Rows are points. To make a cloud, some directions were put in groups of two or more. Within a group, all points are equally far from the middle, so they leave a hole (a ring in 2 directions, a hollow ball in 3). The other directions are filled evenly. Then the cloud was stretched, turned, moved and blurred a little. Count the holes, and give their numbers of directions, smallest first.

Cloud (19 x 3):
[[-19  -9   5]
 [-35 -22  33]
 [ 15 -37  21]
 [ -6 -14  77]
 [  9   3 -31]
 [  3   8 -57]
 [-37   7 -37]
 [ 16  -3 -36]
 [-22 -11  21]
 [-43 -21 -16]
 [-22  14 -65]
 [-22   5   6]
 [-35 -48 -16]
 [-53   7  29]
 [ -7  17 -47]
 [ -5  45   7]
 [ -2  35  13]
 [-14   6 -50]
 [ -6   4  -2]]
Holes: 0

Cloud:
[[ -4 -40   3]
 [ -8  15  50]
 [ -6   5  38]
 [-17 -15 -35]
 [-43 -28 -11]
 [ 36  -1 -38]
 [ -2  42  -6]
 [  8 -11  11]
 [-33  -8 -36]
 [-37   6  56]
 [-28  42 -10]
 [ 16 -23   6]
 [-18  -3  50]
 [ -3   6  58]
 [-10  10 -25]
 [  7 -39  30]
 [ 26  22 -33]
 [ 43 -26  35]
 [ 47 -35  30]]
Holes: 0

Cloud, 31 rows:
[[ 31 -15 -50   6]
 [ -7 -44  -1  45]
 [  7  32   9 -21]
 [-15 -43  -5  44]
 [-24  19  -8  45]
 [ 16  27  38  17]
 [ 47 -12  -4  49]
 [-24 -14  37   0]
 [ 47  -4 -10  50]
 [ -6 -35 -44  -4]
 [ -7 -37 -11 -26]
 [ 44  10 -13  50]
 [-45 -10 -35  10]
 [  4 -36 -18 -25]
 [ 18 -43  22  -6]
 [-42  -7 -31  -7]
 [-23   0  35  30]
 [  1  21  37  27]
 [-40  10 -33  12]
 [ 45  17  10  47]
 [-24 -29  -9 -27]
 [ 30  27  -2  51]
 [-20 -33 -41  -5]
 [  5  38 -37  13]
 [-20   9  21 -21]
 [-38 -22  -6  44]
 [ -2 -39   8 -23]
 [ 16 -29 -45  27]
 [ 41  10 -46   1]
 [  7 -46  25  25]
 [ -6 -43  31   9]]
Holes: 2 (2, 2)

Cloud:
[[-16   1  48 -53]
 [ -1   8   1  20]
 [ -5  22  44 -32]
 [ -3 -36  38  17]
 [-18  27  19 -13]
 [ 44 -25  10 -41]
 [-28 -20   0  64]
 [ 45  44  25 -28]
 [-40 -30 -16 -21]
 [ 26  49  34  22]
 [ 33  60  36 -10]
 [ 26   3  41 -44]
 [ -3  -2 -41  47]
 [-15  35 -18  10]
 [ 25  11   3 -16]
 [-19   3  -8 -28]
 [-14 -25  21  19]
 [-16   8  53 -24]
 [  1  15 -44  21]
 [ 15  40  23 -30]
 [ 18  52  16  16]
 [-38  17  34  31]
 [  9 -21 -18  -9]
 [ 33 -10  38  41]
 [  4  17  13  39]
 [-39 -10  -5  57]
 [ 46 -13   9  15]
 [ 49   2  11  -1]
 [-35 -35  -2   6]
 [ -4   0 -48 -10]
 [-27  25 -30 -29]]
Holes: 0

Cloud:
[[ 13   3  23  35  27  18]
 [-52 -59   6 -20 -45  13]
 [-39  -6 -37 -30   2  26]
 [-16  -3  14 -62   1   5]
 [ 27  -4  31 -60  24  -5]
 [ 16 -53 -14  -8  18   8]
 [  7 -14  57 -15  24  33]
 [-11   0  -5 -54  24   7]
 [ 25 -11  12 -40  11  24]
 [-49 -26 -22  32 -39  -3]
 [ 41 -19  -7 -12  30   2]
 [-33 -61  30   4  -3  19]
 [-21   0  -8 -10  41 -63]
 [  9 -10   3 -25  16  57]
 [  3  -3  35 -46  12  27]
 [ 14   9  66 -31   0 -13]
 [-51  19  26 -11 -45  17]
 [ 30   9  39   4 -17 -30]
 [-67  -5  17  -5 -47   0]
 [-24 -35 -43  -9  -7 -26]
 [-37 -35  32 -50  24 -38]
 [ 13  30 -13 -31 -15 -34]
 [ 33  -3 -18  -8 -14  12]
 [-36  19  36 -24 -54  12]
 [-20  20 -12 -22 -27 -52]
 [-58   4  -5  17  11  -1]
 [ 39 -12 -13   1 -47 -32]
 [-17 -66  21 -15  -2   6]
 [ 30 -35  39 -31  38   8]
 [-23 -33  10  40   7 -10]
 [-18 -13   6 -70   4 -22]
 [-34 -65  18  -4 -18  25]
 [ 41 -12   3  12  28 -33]
 [-34  -2  16  -7  11 -62]
 [ 20  -9  32  28  25 -16]
 [ 20 -47  23 -24   8  15]
 [ 30  -3  22  16 -11 -28]
 [ -8  36  24 -12  12 -29]
 [-63 -18  30 -13  -9  -6]
 [-40   2  34 -17   9 -51]
 [-24  -6 -33 -46 -13 -11]
 [-69 -33  31  -6  31  17]
 [-13 -31  36  37  -2  15]
 [-40 -47  10 -43  14 -16]
 [ 33 -36  -5 -23  -2   9]
 [-38  13 -18   2  26 -11]
 [-34  19  45 -22   9 -17]
 [  9  36   0 -16 -13 -24]
 [-67  -7  21  15  21   5]]
Holes: 2 (2, 2)

Cloud (49 x 6):
[[-44 -23 -25   4 -41 -11]
 [-65  -5  10 -13 -39  -4]
 [ 25 -51  -6  17   9  -2]
 [ -9  49   1  45  20  -2]
 [  6  -5  17  75  17   4]
 [  4  28  -5  15  21  34]
 [-15 -27  14 -18  26  28]
 [-27  17 -50 -44 -28  25]
 [-22 -39 -18  47  -9  35]
 [ 11 -28  25 -13  16  11]
 [-33  23   1  29   0 -51]
 [ 13 -12  29 -29  -2 -36]
 [-11 -43   6   3 -18 -57]
 [-40 -32  30  16  18  -1]
 [ 22  -7  24  68   0   4]
 [-29   5 -36  36 -22 -17]
 [-16 -30   2  31 -47  18]
 [ 30 -33  17   2   9   2]
 [-14  19 -31  27 -43  10]
 [-36  33 -31 -49 -41  21]
 [-39 -47  36  18  -4  17]
 [  0  63 -19  24  -2 -38]
 [ 26 -20   9 -10 -24   0]
 [-21 -45 -10 -53 -40  25]
 [-50 -25 -43  21 -13  50]
 [ -5 -20  21  -8  38 -15]
 [ 23 -14  23 -10 -22  -6]
 [-45 -35  -2 -11 -35 -25]
 [  4 -61  29   5   4 -36]
 [ 11  15  13  61  13  19]
 [  5  28   3 -27 -15 -47]
 [-32 -13   1 -18  33  17]
 [-32  46  -4  33   8  -5]
 [-14 -35 -46   6  -7  19]
 [-41 -33 -36  23 -39  36]
 [-34   7 -56 -37 -12  30]
 [-46  19   0  28   0  60]
 [ 17 -15  -8  -2 -22  40]
 [-11   0  26  58  16  10]
 [-18 -34   6  47 -21  42]
 [-60  -3 -32 -24   1  -3]
 [-10 -48  29  23 -18 -41]
 [ 20 -20  -6 -20 -28 -10]
 [-18  32 -12 -39   6 -26]
 [ -2 -44   4  39 -30 -30]
 [-42  -4  -3 -72 -24   3]
 [-52  -3 -27 -23  22  25]
 [-19 -20  21  -1  36 -38]
 [-48 -11   2 -29  20 -12]]
Holes: 2 (2, 3)

Cloud:
[[ 40   5 -23  -2  32 -25  -4   1]
 [ -4   4   2   7 -51  32 -20 -11]
 [-32  20   6  25   8  55  43 -19]
 [-12  66 -54  35 -10  33   3 -16]
 [ -8  16  -7   1 -59 -34  27  -2]
 [ 17  -4 -17 -49   9 -17  -3  24]
 [ 22 -10  -1 -45  39  -9   2  40]
 [-22  26  -3 -48   0  21  28  29]
 [ -4  29 -43 -25 -39  14  71  40]
 [-30  -4  30 -39   5 -40  23 -52]
 [ 46 -16  13 -36 -49  16 -10 -15]
 [-11  -9 -46  11   9  41  32 -32]
 [-42  47 -17  -3   6  18   7 -33]
 [ -3  14  27  -9 -17 -35  42  11]
 [-14  23  10 -10 -29  -3 -41  15]
 [-26  11   4 -34  -5  -8  39  27]
 [ -1  -6 -55  11 -10  40   5  -4]
 [-15  24  36   3  40 -33  54 -23]
 [  5  -7 -22   1 -10  55  19   1]
 [  8 -40  57 -22  38  13   7   4]
 [ 25 -13 -18 -27 -13  40  63   1]
 [ 19  -4  -9 -33  -7  42  34 -25]
 [  4 -37 -11 -47   5 -31  66  40]
 [-47  16  -3 -40 -11  15 -27  10]
 [-16  14 -65 -16 -44 -11  47  50]
 [ 27 -23 -21 -21  15  27  -5  41]
 [  6  26  28   0 -43 -15  12  20]
 [-45  -4 -22 -78  -1  23  68  25]
 [-29   7  42  -6  20   7 -37  31]
 [ 27 -24 -20 -15  41 -13  -7  29]
 [ -7 -52  73 -53  14   7  22 -29]
 [  4  27   4  58  14  28  26   0]
 [-12  28 -33 -53 -65  25 -19  35]
 [-49 -38   7 -10 -14   0 -19 -17]
 [  2 -21 -19  11   7  23   2  43]
 [ 45 -20  23 -24 -20 -15 -36 -17]
 [-31  30  10 -50 -12  36  16  15]
 [ 13  26  13 -48  23  32 -35 -59]
 [-18  46   7  28  -5  24  35 -13]
 [  9  -4 -27   1 -10  40  -2 -39]
 [-11 -60 -12   3 -23  -8  52   7]
 [ 24  27  10  41   9  65  29  -6]
 [-36  -1  -3  -8  -4 -18   5  37]
 [  3 -40  53 -52 -15  18  25 -38]
 [-38  35  11 -51   2  38  -3   5]
 [-39  15  -1 -45   4  16  51  21]
 [ 23  -3  25 -34   7   6 -39 -52]
 [ 26 -26  -9 -37  15  -7   9  27]
 [-29   5   4 -15 -60  21  26   9]
 [-25   7  41 -17  -8 -19  29  16]
 [ 27 -24 -25 -37 -30  52  21  30]
 [-19  22  11 -30 -19   7 -45  30]
 [-23  29  26  15 -22   7  -9 -29]
 [-34  40   3 -20  34   3 -28  -4]
 [-11 -14 -22 -37  22  28  54 -35]
 [-22  31   6 -29 -65  42  -6  -5]
 [  7  52  42 -38   7  31   6 -15]
 [  4  59 -16  18  14   4  17  22]
 [-15  31  27 -17  -1 -11 -51   9]
 [-12  -8   0 -32 -41 -29  62  49]
 [-22  32  42 -10 -16  64  -3   1]
 [ -3  -5   5  37  -8  11   5 -25]
 [  4  13   0 -25  62  -4  50  29]
 [-35  18  -7  14  39  -8  15  39]
 [ 13 -43  56 -46  41   6  13  26]
 [ -5  -7   3 -50  16  23  74 -10]
 [-21 -20 -54  10 -43  -7  10  46]
 [ 35  45 -18 -22  -3  13  18  -6]
 [  8  35  10  -9  -7 -13  36   3]
 [-17  -9  19  33 -11   0  49  23]
 [ 29 -41  48 -62 -27 -28   6  17]
 [-48   1 -31   0 -15  28  62  28]
 [ -7  15   7  21 -18  10  -4  24]
 [  2 -11  10  -3  31  36 -31  -8]
 [-17  42 -22  39  16  20  17  12]
 [ 47   4  13  -9   6  25  32  -6]
 [-21  13   0 -35  -9 -11  14  31]
 [-19  47  26   2  20  10  42 -16]
 [  8  51  -8   6  -6  38  38  64]
 [ 23 -30 -41 -33  17  -7  15  40]
 [-19  -8 -13 -32  -1 -52  17 -51]
 [-21 -24  -8 -18  31  61  24  16]
 [ 17  32  -9   7  38 -39  21  20]
 [  8  21   2 -22 -16 -13  34  50]
 [  2  25 -10 -14  44 -35  -4   3]
 [  9 -38  32 -64 -23 -35  10  -2]
 [-33  30 -17   3  24  20   4  33]
 [  0  22 -44  39 -12  30  25  36]]
Holes: 1 (2)
